Rows are points. To make a cloud, some directions were put in groups of two or more. Within a group, all points are equally far from the middle, so they leave a hole (a ring in 2 directions, a hollow ball in 3). The other directions are filled evenly. Then the cloud was stretched, turned, moved and blurred a little. How many holes are there, and how many directions does each take, smallest first?

Cloud (22 x 3)
[[ 0.67  0.41  0.11]
 [ 0.49  0.01  0.49]
 [ 0.01  0.50  0.17]
 [ 0.54  0.57 -0.07]
 [-0.05 -0.19  0.63]
 [ 0.18 -0.30  0.38]
 [ 0.55  0.01 -0.10]
 [ 0.02 -0.04 -0.45]
 [ 0.67  0.23  0.26]
 [-0.35  0.32  0.15]
 [-0.57 -0.14  0.14]
 [-0.07  0.30  0.44]
 [-0.28 -0.36  0.29]
 [ 0.04  0.37  0.39]
 [-0.26  0.29 -0.53]
 [ 0.27  0.47 -0.56]
 [ 0.58  0.27 -0.33]
 [ 0.07 -0.11 -0.37]
 [-0.51 -0.18 -0.11]
 [-0.46  0.08 -0.37]
 [ 0.01 -0.35  0.20]
 [-0.42 -0.31  0.22]]
Holes: 1 (3)

Cloud (22 x 3)
[[-0.37 -0.03 -0.06]
 [ 0.67 -0.16  0.21]
 [ 0.13 -0.47  0.30]
 [ 0.12  0.61 -0.03]
 [-0.08  0.32 -0.61]
 [ 0.59 -0.22  0.30]
 [ 0.03 -0.11 -0.48]
 [ 0.41  0.26 -0.37]
 [ 0.58 -0.27 -0.36]
 [-0.38  0.39  0.09]
 [-0.02  0.21  0.21]
 [ 0.10 -0.71 -0.03]
 [ 0.03  0.02  0.25]
 [ 0.47 -0.24  0.34]
 [-0.28  0.04 -0.45]
 [ 0.06  0.81 -0.49]
 [ 0.20 -0.61 -0.25]
 [ 0.58  0.13 -0.15]
 [ 0.29  0.09  0.23]
 [-0.03 -0.32 -0.34]
 [ 0.69 -0.37  0.35]
 [-0.38 -0.02 -0.06]]
Holes: 1 (2)

Cloud (31 x 4)
[[ 0.08 -0.08 -0.36 -0.24]
 [-0.03 -0.17  0.26  0.32]
 [-0.01 -0.47 -0.14  0.76]
 [ 0.01 -0.26 -0.43 -0.38]
 [ 0.23 -0.16 -0.54  0.05]
 [ 0.14 -0.18 -0.58 -0.62]
 [-0.05 -0.27 -0.21  0.72]
 [ 0.21 -0.16 -0.40  0.48]
 [ 0.38 -0.21  0.11  0.22]
 [ 0.11 -0.58 -0.02  0.02]
 [ 0.19 -0.54 -0.33  0.92]
 [ 0.01  0.28 -0.45  0.00]
 [ 0.54 -0.08 -0.28  0.42]
 [-0.01 -0.18 -0.42 -0.75]
 [ 0.25 -0.25 -0.40  0.76]
 [ 0.06  0.12  0.16  0.26]
 [ 0.18 -0.32 -0.04 -0.73]
 [ 0.30 -0.29 -0.44  0.00]
 [-0.46 -0.05 -0.39 -0.03]
 [-0.28 -0.15 -0.15  0.13]
 [ 0.05  0.10  0.02  0.55]
 [ 0.26 -0.24 -0.60  0.17]
 [ 0.22  0.50 -0.37 -0.41]
 [-0.39  0.26 -0.22  0.08]
 [-0.16  0.15  0.16 -0.26]
 [-0.10 -0.29 -0.55 -0.21]
 [ 0.04 -0.31  0.13  0.31]
 [ 0.47  0.16 -0.05  0.58]
 [-0.13  0.28 -0.51  0.24]
 [-0.30  0.07 -0.09 -0.17]
 [ 0.23 -0.58 -0.40  1.11]]
Holes: 0

Cloud (28 x 4)
[[ 0.80 -0.11 -0.02 -0.28]
 [-0.23  0.47  0.11 -0.02]
 [-0.15  0.32 -0.24 -0.40]
 [ 0.03  0.26  0.28  0.17]
 [-0.19 -0.05  0.37  0.51]
 [-0.53  0.41 -0.02  0.42]
 [-0.31 -0.08  0.35 -0.26]
 [ 0.70 -0.03 -0.28 -0.32]
 [-0.70  0.20  0.04  0.53]
 [ 0.22  0.15 -0.39 -0.47]
 [-0.12  0.43 -0.36  0.03]
 [ 0.67 -0.09  0.07 -0.01]
 [ 0.68 -0.50  0.06 -0.55]
 [ 0.00  0.13  0.32 -0.30]
 [ 0.40 -0.25 -0.28 -0.58]
 [-0.67  0.25  0.04  0.51]
 [-0.49  0.15  0.28  0.54]
 [-0.09 -0.10  0.38  0.49]
 [-0.57 -0.10 -0.02 -0.16]
 [-0.07 -0.56  0.46  0.27]
 [-0.23  0.51 -0.23 -0.11]
 [-0.40 -0.25  0.41 -0.10]
 [-0.68 -0.15  0.23  0.03]
 [-0.24  0.47 -0.30  0.11]
 [ 0.14  0.30 -0.40 -0.31]
 [-0.48 -0.26 -0.17  0.08]
 [ 0.42 -0.13 -0.32 -0.58]
 [-0.12 -0.37  0.43  0.45]]
Holes: 2 (2, 2)

Cloud (51 x 6)
[[-0.08  0.20  0.61 -0.11 -0.42 -0.35]
 [ 0.10 -0.18 -0.27  0.30  0.60  0.19]
 [ 0.06  0.39  0.16 -0.79  0.30 -0.03]
 [-0.38  0.12  0.42  0.17 -0.22  0.59]
 [ 0.37 -0.30 -0.19 -0.26  0.14  0.41]
 [ 0.38  0.14 -0.30 -0.22  0.49 -0.70]
 [-0.40 -0.14  0.34  0.02 -0.37  0.71]
 [-0.66 -0.37  0.04  0.39  0.13  0.04]
 [-0.16  0.19 -0.23 -0.05  0.20 -0.08]
 [ 0.18  0.65  0.07  0.25 -0.19  0.60]
 [ 0.28  0.16  0.16 -0.28  0.47 -0.22]
 [ 0.37  0.03 -0.38  0.04  0.25  0.12]
 [ 0.60  0.07 -0.01 -0.27 -0.13  0.35]
 [ 0.82  0.44  0.60 -0.03 -0.35  0.22]
 [ 0.20  0.10  0.64  0.03 -0.19 -0.14]
 [ 0.17  0.07  0.16  0.27  0.07  0.06]
 [-0.48 -0.12 -1.01  0.11  0.32 -0.45]
 [-0.76 -0.24  0.06  0.42 -0.21  0.41]
 [-0.19  0.39 -0.09  0.22 -0.08 -0.28]
 [ 0.02 -0.41 -0.31  0.31  0.23  0.30]
 [-0.57  0.64 -0.58 -0.08 -0.39 -0.11]
 [-0.12 -0.54 -0.15  0.34 -0.03  0.12]
 [ 0.00 -0.21 -0.30  0.31 -0.53 -0.02]
 [ 0.08 -0.94 -0.57  0.64  0.19 -0.14]
 [ 0.08  0.11 -0.47  0.00  0.40 -0.73]
 [-0.19 -0.01 -0.37  0.10 -0.52 -0.39]
 [-0.04  0.72 -0.14  0.11 -0.06 -0.03]
 [-0.44  0.51  0.03 -0.30 -0.22 -0.11]
 [-0.24  0.27  0.21  0.36 -0.09 -0.05]
 [-0.26 -0.43  0.20 -0.63  0.28 -0.35]
 [ 0.41 -0.21  0.07 -0.01  0.21  0.19]
 [ 0.05 -0.17 -0.07 -0.04  0.16 -0.67]
 [ 0.04 -0.47 -0.04 -0.18  0.43  0.12]
 [-0.22  0.23 -0.41  0.12  0.75  0.29]
 [-0.37  0.24  0.29  0.27 -0.69 -0.30]
 [-0.01  0.33 -0.31 -0.07  0.14  0.39]
 [-0.30  0.25  0.12 -0.12  0.27  0.54]
 [ 0.43  0.69 -0.19  0.19 -0.19 -0.13]
 [-0.22 -0.05 -0.18  0.23  0.35  0.44]
 [-0.42  0.40  0.72 -0.30 -0.27  0.55]
 [ 0.40 -0.18 -0.52  0.24 -0.09 -0.52]
 [ 0.30 -0.36 -0.19  0.07 -0.32 -0.50]
 [-0.74  0.19 -0.44 -0.37 -0.31  0.18]
 [-0.47  0.44 -0.06 -0.33 -0.52 -0.50]
 [ 0.44  0.34  0.46 -0.08 -0.52 -0.11]
 [-0.51  0.35 -0.39  0.08 -0.05 -0.76]
 [-0.70 -0.50 -0.41  0.08  0.46  0.33]
 [ 0.25 -0.43 -0.03 -0.28  0.03  0.25]
 [ 0.47 -0.43  0.54 -0.17  0.15 -0.64]
 [-0.45  0.68  0.06 -0.06 -0.20 -0.09]
 [-0.24 -0.03  0.04 -0.30 -0.08  0.20]]
Holes: 0

Cloud (47 x 6)
[[ 0.17 -0.10 -0.23 -0.68 -0.38 -0.31]
 [-0.48 -0.50  0.57  0.06  0.36  0.06]
 [-0.18 -0.41  0.55  0.23  0.48 -0.07]
 [-0.53 -0.18  0.17  0.35  0.20  0.04]
 [ 0.35  0.59 -0.51 -0.29 -0.14  0.09]
 [ 0.39  0.12 -0.11  0.25  0.18 -0.39]
 [ 0.81  0.03 -0.17 -0.02  0.41  0.38]
 [-0.19 -0.15  0.57 -0.15  0.32  0.24]
 [-0.17 -0.09 -0.79  0.13  0.06  0.11]
 [ 0.24  0.00  0.16 -0.37  0.06  0.25]
 [ 0.39  0.41  0.19  0.24 -0.29  0.46]
 [-0.34  0.13  0.29 -0.26 -0.15  0.56]
 [-0.31  0.54  0.44 -0.48  0.04  0.22]
 [-0.60  0.00  0.54  0.15 -0.44 -0.36]
 [ 0.28 -0.24 -0.10 -0.48  0.15  0.14]
 [-0.29  0.38  0.26 -0.81 -0.13 -0.31]
 [-0.80  0.50 -0.37  0.56  0.05 -0.24]
 [-0.16  0.46 -0.07  0.22 -0.21  0.84]
 [ 0.46  0.07 -0.07  0.21  0.81  0.49]
 [-0.48 -0.21  0.13  0.02  0.06  0.05]
 [ 0.24 -0.23  0.72  0.13  0.16 -0.03]
 [ 0.66 -0.24 -0.02 -0.18 -0.08 -0.03]
 [-0.46  0.31 -0.29  0.12 -0.61  0.58]
 [-0.56  0.81  0.06 -0.06  0.01  0.29]
 [-0.36  0.41 -0.49  0.04 -0.63  0.21]
 [-0.17  0.25  0.20  0.32 -0.49  0.97]
 [-0.08  0.00 -0.15 -0.84 -0.53 -0.50]
 [-0.24 -0.27 -0.19 -0.69  0.31 -0.50]
 [ 0.51 -0.12  0.20  0.17  0.17  0.34]
 [ 0.06  0.45  0.28  0.13  0.07  0.18]
 [ 0.22 -0.12 -0.27  0.72  0.16  0.55]
 [-0.03  0.67  0.56  0.18  0.08  0.22]
 [-0.25  0.42  0.22 -0.42 -0.12 -0.63]
 [-0.07 -0.52  0.09  0.16  0.37  0.18]
 [-0.33 -0.14 -0.12 -0.07 -0.12  0.01]
 [-0.93 -0.03 -0.17 -0.07  0.09 -0.26]
 [ 0.22  0.36 -0.37 -0.58  0.21  0.16]
 [-0.11  0.45 -0.30  0.43  0.21 -0.12]
 [-0.23  0.02  0.64 -0.20  0.13  0.43]
 [ 0.31 -0.46 -0.14  0.03 -0.07  0.11]
 [-0.09  0.01  0.15 -0.03 -0.06  0.79]
 [ 0.27  0.07 -0.53 -0.08 -0.06 -0.35]
 [-0.18  0.14 -0.56  0.21 -0.27  0.04]
 [-0.28  0.07  0.29 -0.35 -0.36  0.28]
 [-0.49  0.03 -0.01  0.21 -0.15  0.13]
 [ 0.26 -0.05  0.25  0.16 -0.05 -0.48]
 [ 0.37 -0.56  0.09  0.40  0.01  0.61]]
Holes: 0
